Every row gives one point. A path goes straight from each point to the next, and from the last back to the first. The post is the endless flat space through its rows: a point in 2 columns, a line in 3, a plane in 4, and so on, so that a path can go around it. How many times does the path go around the post? Going back the other way cancels.
In the rows, 128 means zero.

Post (1 x 2):
[[112 103]]
Path (24 x 2):
[[ 92  87]
 [117  55]
 [153  90]
 [128 125]
 [ 79 125]
 [ 53 120]
 [ 81 164]
 [138 116]
 [171  66]
 [106  79]
 [ 94 102]
 [ 78 139]
 [125 136]
 [ 69 122]
 [ 80  86]
 [128  67]
 [129 108]
 [117 151]
 [ 63 139]
 [ 64  86]
 [127  76]
 [147  89]
 [120 119]
 [ 66 132]]
Times around: 2

Post:
[[131 168 151 111]
 [113  64 114 144]
 [114 160 120 111]]
Path:
[[ 56 101  95 164]
 [ 73  88 108 104]
 [126 135 143  76]
 [ 75 122 147 143]
 [103  93 119 119]
 [175  25 156 110]
 [123 108  83 135]
 [130 109 183 191]
 [ 73 167 135 136]
 [ 79 191  73  70]
 [129 114  82  94]
 [107 133 153  85]
 [107 180 147 103]
 [148 167 156  89]
 [191 195 190 106]
 [137 143 166 158]]
Times around: 2

Post (7 x 8):
[[120 139 166 130 100 170 128 112]
 [118  89 100 102 128  90 168 160]
 [ 81 107 142 157 121 155 144 127]
 [221 146 156 166 138  72 140  97]
 [ 82  87 115 103 147 123 129 145]
 [135  71  98 112 125 129 130 124]
 [110 132 104 142 106 143 120 120]]
Path:
[[173 151 119 122 121 104 129 109]
 [107  82 154 141  94 206 114  79]
 [116   7 147 161 183 107 194 122]
 [108 105 115 156 153 121 169 115]
 [ 99 125 141 126  84 156 141 123]
 [110  96 131 167 109 167 101  98]
 [133 118 130 157 172  70 130 111]
 [ 80  13  81 116 137 167 158 122]
 [192 206 144 133  58 185 125 121]
 [120 131 147 127 102 117 133 140]
 [163 162 162 152 102 133 110  87]
 [126  85 155 116 172  66 135 125]
 [112  73  97 116 116 166 136 105]
 [184 110 167 163 126 135 177 129]
 [135  88 119  98 162  62 158 168]
 [143 148 144 146 114 166 138 143]
 [160  95 117 131 144  93 119 130]
 [189 153 113 160  41 111 153 107]
 [128 112  98 126 129  97 141 106]
 [158 106 148  90  87 116 139 117]
 [148 153 129 162 160  42 122 119]
 [124  81 140 157 111 174 105 129]
 [147 172 153 199 167  93 132 112]]
Times around: 1
